Rows are points. A path goes straight from each point to the next, and from the last back to the first. The post is the endless flat space through its rows: a point in 2 columns, a line in 3, a plane in 4, and so on, so that a path can go around it. How many times does the path go around the post? Going back the other way cancels.
In the rows, zero is written as 128.

Post:
[123 125 93]
[144 133 153]
Path:
[106 141 86]
[93 99 108]
[127 114 192]
[98 113 126]
[134 89 171]
[156 109 135]
[149 134 112]
[148 171 103]
Times around: 1

Post:
[152 146 137 165 111 158 98 82]
[130 115 88 127 168 131 137 98]
[130 134 134 154 129 207 63 144]
[150 107 150 95 140 140 102 153]
[147 142 161 173 105 83 152 176]
[101 131 66 163 93 84 125 125]
[112 125 67 119 115 124 164 122]
Path (10 x 8):
[152 164 143 164 97 161 123 155]
[135 117 85 131 124 158 91 127]
[134 94 116 142 117 138 144 152]
[156 121 182 149 139 123 126 125]
[123 135 160 150 132 130 117 142]
[119 186 109 139 126 152 177 100]
[127 156 85 143 118 122 119 183]
[133 135 88 120 102 144 139 133]
[141 165 132 101 152 125 120 123]
[110 139 107 122 99 133 80 131]
Times around: 1

Post:
[138 137 125 103 152 176 152 88 128 112 90]
[117 155 109 152 144 127 148 52 128 118 160]
[141 138 132 105 164 133 134 103 139 147 132]
[133 123 146 113 148 142 115 149 93 94 136]
[111 137 158 187 93 76 168 88 111 126 115]
[92 158 71 114 96 132 145 137 149 132 68]
[107 153 119 184 206 145 108 129 156 120 149]
[159 137 158 127 140 164 151 133 167 93 154]
[142 109 147 122 149 77 103 99 142 84 153]
[105 140 108 135 135 191 82 83 85 157 97]
Path:
[98 123 136 155 142 178 116 82 134 111 123]
[132 98 151 145 151 135 152 135 148 101 107]
[105 130 78 110 127 166 110 120 138 134 172]
[101 135 150 128 153 154 114 127 181 92 142]
[132 144 143 109 122 141 116 109 141 108 124]
[127 147 126 152 117 163 118 97 154 114 95]
[137 154 102 158 165 151 138 143 165 139 118]
[138 138 136 175 153 141 132 114 145 131 155]
[150 170 133 166 133 142 137 59 132 135 124]
[114 152 147 113 130 96 125 94 101 89 63]
[102 151 147 162 125 116 155 75 113 108 117]
Times around: 0

Post, 13 rows:
[145 106 181 122 55 77 149 145 108 129 145 82 134 59]
[142 112 141 163 99 147 78 125 141 176 168 156 138 122]
[159 155 127 183 135 123 124 127 120 162 130 148 147 124]
[107 110 112 170 147 127 124 112 135 152 86 129 146 99]
[136 111 126 110 173 76 153 105 133 87 104 123 202 80]
[144 105 147 78 136 115 100 138 151 125 128 144 116 104]
[154 117 157 152 136 129 120 102 137 91 123 125 135 102]
[121 117 160 144 118 137 151 98 132 122 120 159 135 127]
[90 131 79 157 161 84 109 95 101 89 101 132 106 120]
[180 138 101 168 62 125 95 161 148 132 139 178 141 130]
[119 140 126 146 158 137 146 113 131 83 179 48 126 143]
[104 120 106 50 186 148 82 112 105 84 112 149 127 97]
[103 146 156 110 132 153 86 95 120 124 113 123 118 151]
Path (33 x 14):
[107 134 154 125 173 120 169 108 121 91 158 149 155 164]
[135 116 175 162 125 144 82 118 142 132 160 146 158 108]
[127 119 120 148 128 139 134 140 167 139 90 133 120 67]
[110 97 102 198 106 80 119 122 145 117 129 92 130 82]
[107 125 97 130 152 138 119 93 136 102 141 109 159 95]
[148 121 138 136 129 136 136 79 146 121 114 123 113 154]
[144 120 175 149 143 131 127 95 121 140 67 146 126 130]
[94 94 141 165 126 156 89 110 81 91 158 89 138 101]
[139 128 137 117 175 122 160 138 161 97 117 144 138 138]
[156 108 163 115 153 124 115 125 125 72 112 111 151 112]
[129 149 146 128 108 138 95 115 123 94 96 159 180 127]
[135 172 127 150 103 101 128 123 111 81 157 178 153 109]
[123 108 127 97 148 92 92 110 143 109 104 100 139 70]
[155 140 127 95 57 105 110 137 135 129 125 152 122 127]
[105 93 148 147 128 119 141 59 101 88 109 116 109 129]
[133 116 162 133 129 136 121 119 136 126 101 173 111 152]
[79 125 81 144 144 136 104 136 120 88 119 120 147 123]
[101 111 158 117 181 132 94 103 142 126 113 119 125 84]
[119 129 153 152 146 95 79 100 120 120 156 147 161 70]
[126 125 159 114 161 127 113 95 153 97 124 142 95 83]
[159 118 116 140 145 112 137 123 152 122 141 113 156 73]
[146 146 122 118 136 113 88 123 135 115 115 120 97 111]
[84 115 133 77 168 117 125 51 135 119 120 80 154 138]
[175 122 179 111 158 149 104 99 108 140 109 142 125 138]
[108 70 150 147 118 82 115 125 128 131 142 82 101 81]
[134 133 144 181 134 114 108 135 132 122 124 183 179 112]
[106 140 133 128 135 90 130 140 131 100 124 168 114 124]
[169 147 98 152 90 103 123 167 121 90 148 146 184 122]
[103 104 130 142 165 113 103 127 154 132 152 141 117 100]
[95 132 130 72 147 120 144 101 157 88 93 144 145 83]
[143 130 150 168 156 90 112 80 126 139 139 101 140 101]
[128 128 174 82 132 135 88 107 137 144 102 139 89 142]
[114 80 159 133 106 196 132 136 106 149 135 131 127 117]
Times around: 4

Post:
[103 148 122 142 101 124 123 109 134 160 161 147 121 126 108 106 90 100]
[98 137 140 136 118 102 132 163 200 114 146 120 148 106 105 84 103 106]
[126 132 138 112 143 113 91 99 140 179 112 121 132 136 110 154 156 144]
[106 141 60 142 146 91 138 117 153 130 97 83 125 130 131 155 147 141]
[119 142 126 149 141 110 99 93 125 167 180 107 137 175 133 110 156 135]
[113 82 119 121 134 63 147 143 172 81 125 139 151 119 108 105 106 114]
[115 127 82 99 199 122 108 139 131 155 114 120 151 134 130 185 146 130]
[143 117 159 157 94 150 83 140 136 140 180 156 82 99 160 76 110 106]
[98 89 43 96 129 110 130 129 218 77 96 148 166 140 106 139 111 142]
[142 108 78 147 164 150 172 129 175 88 97 122 153 125 107 129 157 76]
[109 137 163 151 127 128 101 133 135 92 152 126 123 153 100 98 97 120]
[141 135 161 167 113 135 113 125 137 113 153 161 157 121 162 105 124 130]
[107 133 94 132 145 102 65 149 105 184 100 127 151 142 120 131 151 132]
[132 118 124 109 140 120 130 128 163 101 113 109 157 104 125 73 98 139]
[94 125 147 129 136 131 93 99 129 178 128 108 136 158 158 129 134 96]
[111 151 147 121 128 143 114 137 120 171 139 146 95 156 162 103 143 138]
[105 120 70 159 193 117 113 105 157 178 100 133 125 144 123 158 132 147]
Path (25 x 18):
[98 155 127 149 151 110 76 120 133 135 73 108 129 136 94 123 138 90]
[133 140 98 138 148 98 136 122 109 123 111 104 122 74 72 107 148 147]
[92 94 134 107 106 146 111 121 157 139 143 134 127 132 100 154 152 97]
[134 127 102 125 137 125 137 153 153 127 128 109 143 120 166 125 149 131]
[120 139 112 135 142 54 96 135 138 140 116 94 144 135 133 114 120 154]
[111 130 128 132 154 124 123 129 158 153 114 138 105 139 152 93 127 116]
[119 73 95 183 187 94 135 103 130 140 112 149 130 110 127 95 127 101]
[106 133 105 154 150 107 132 91 181 144 154 109 150 93 115 135 142 171]
[124 103 150 121 140 166 71 148 145 171 196 155 126 142 104 108 82 134]
[138 119 141 95 112 138 105 118 156 134 76 94 141 166 139 103 187 135]
[127 146 120 144 140 122 108 134 154 129 101 136 119 102 100 136 98 126]
[96 112 140 102 139 93 90 93 190 153 139 150 152 115 148 95 133 126]
[137 100 161 111 162 98 122 167 146 139 94 132 134 58 151 99 146 165]
[99 131 124 139 96 133 111 124 137 118 173 90 165 163 104 107 116 124]
[124 89 167 109 139 108 118 151 165 173 151 127 110 112 149 93 72 95]
[127 79 101 215 155 104 89 122 168 157 136 165 106 129 96 102 119 87]
[77 137 115 101 146 79 104 158 146 167 93 138 149 126 156 147 131 120]
[108 135 145 115 114 92 102 135 162 131 147 135 129 168 157 133 106 132]
[147 78 103 172 128 131 82 129 176 113 149 137 95 124 143 143 93 81]
[121 154 118 134 154 103 165 141 212 157 121 152 159 129 132 115 166 130]
[78 152 101 116 99 140 88 131 138 127 141 159 129 161 90 127 147 62]
[74 117 117 190 136 133 66 111 131 169 118 95 153 129 146 111 158 110]
[123 138 88 152 143 107 183 109 191 110 162 108 144 149 113 135 153 146]
[122 106 113 155 129 122 118 106 145 139 139 123 154 204 182 103 133 125]
[121 164 115 165 136 141 118 143 134 133 122 171 133 158 153 138 120 94]
Times around: 4

Post:
[125 119 116 110 123 101 128 137 141 134 166 127 138 152 168 114 115 138]
[89 102 123 136 154 172 121 120 95 75 97 88 123 120 169 117 107 125]
[106 140 181 122 112 85 100 132 93 143 82 143 156 160 92 144 140 166]
[125 95 76 128 188 150 141 122 124 106 94 171 191 126 127 143 167 150]
[119 114 126 133 147 146 137 95 73 142 157 119 146 117 168 138 150 117]
[107 136 173 93 105 116 136 110 100 123 158 121 47 124 135 140 154 140]
[106 173 129 134 108 95 120 108 152 114 143 107 132 167 134 125 102 141]
[123 144 154 93 130 106 108 108 92 153 96 91 129 153 123 156 122 123]
[125 144 166 123 158 104 138 132 110 119 69 120 110 96 138 165 94 132]
[154 117 144 107 125 191 141 136 100 155 95 117 140 120 126 131 113 126]
[127 96 114 137 110 131 128 114 142 125 120 161 108 121 122 188 110 149]
[105 106 148 107 121 99 124 140 120 139 85 154 101 148 149 127 145 94]
[126 136 145 148 142 85 116 141 140 74 124 148 100 136 83 162 152 153]
[100 168 97 131 134 119 94 151 131 136 122 117 127 126 119 146 85 137]
[94 83 118 149 96 121 163 144 130 173 120 124 86 130 144 142 110 126]
[114 112 147 136 143 175 120 101 127 150 136 126 129 89 124 129 127 141]
[97 119 106 101 129 121 151 139 109 139 146 131 181 141 139 133 139 95]
Path, 32 rows:
[163 163 132 134 165 121 112 130 133 100 161 109 164 141 103 128 108 178]
[145 128 180 118 162 137 142 97 139 152 98 135 133 109 103 155 142 168]
[135 133 174 130 146 107 124 132 97 131 132 124 103 127 83 184 159 146]
[156 82 141 120 147 146 137 129 137 120 118 179 115 147 123 121 133 189]
[135 109 118 157 108 89 132 140 118 181 163 81 119 168 109 95 102 129]
[124 147 176 140 131 95 116 88 93 135 130 119 132 119 98 154 101 159]
[85 130 117 132 133 136 102 81 128 99 83 111 164 138 106 104 120 129]
[133 108 143 25 112 117 83 113 74 182 101 148 147 157 131 139 164 153]
[98 131 131 133 104 111 141 146 87 149 103 136 137 140 114 116 99 147]
[102 118 169 142 173 76 87 137 112 117 93 110 128 96 116 176 64 125]
[133 109 133 87 132 141 136 149 106 130 135 153 137 133 155 138 142 102]
[145 161 171 131 123 120 147 84 88 104 187 82 118 123 152 174 134 148]
[125 87 178 161 137 115 117 117 99 134 100 98 136 104 159 143 106 166]
[78 145 95 117 128 69 147 129 91 138 132 139 147 108 141 141 123 109]
[124 121 104 127 106 144 112 125 103 136 117 150 121 147 126 136 95 165]
[137 128 135 91 141 122 126 118 146 136 202 109 99 126 111 149 120 125]
[118 131 103 83 100 154 121 157 94 119 142 104 95 176 183 95 93 160]
[85 91 160 121 115 120 129 171 91 128 105 157 97 95 146 90 100 122]
[107 112 139 141 118 108 151 138 115 130 90 143 96 144 82 133 120 151]
[64 121 94 87 157 95 125 81 160 124 99 147 117 140 132 184 131 125]
[83 103 129 97 140 179 97 134 123 107 78 76 142 157 155 121 105 142]
[89 92 95 86 150 120 110 112 84 136 109 189 177 132 170 157 218 120]
[115 133 150 124 130 38 127 176 116 106 88 176 128 91 105 163 110 142]
[71 126 133 77 92 96 123 133 35 86 125 119 147 140 113 152 115 110]
[129 146 125 119 174 117 147 159 146 100 117 139 152 97 117 119 95 113]
[124 112 120 109 138 109 142 125 101 146 100 124 165 114 139 147 110 104]
[141 96 167 136 106 163 107 143 108 136 139 135 108 107 115 138 141 168]
[100 167 157 88 120 104 76 169 153 115 158 140 96 148 150 131 143 77]
[121 106 167 112 137 126 114 167 107 154 161 180 93 76 139 162 151 147]
[120 82 127 152 108 102 170 117 131 162 150 138 94 122 148 175 153 67]
[147 126 116 131 142 118 162 125 124 168 171 146 84 66 150 145 155 83]
[176 105 118 88 90 131 78 120 93 153 148 146 89 167 158 138 115 176]
Times around: 2
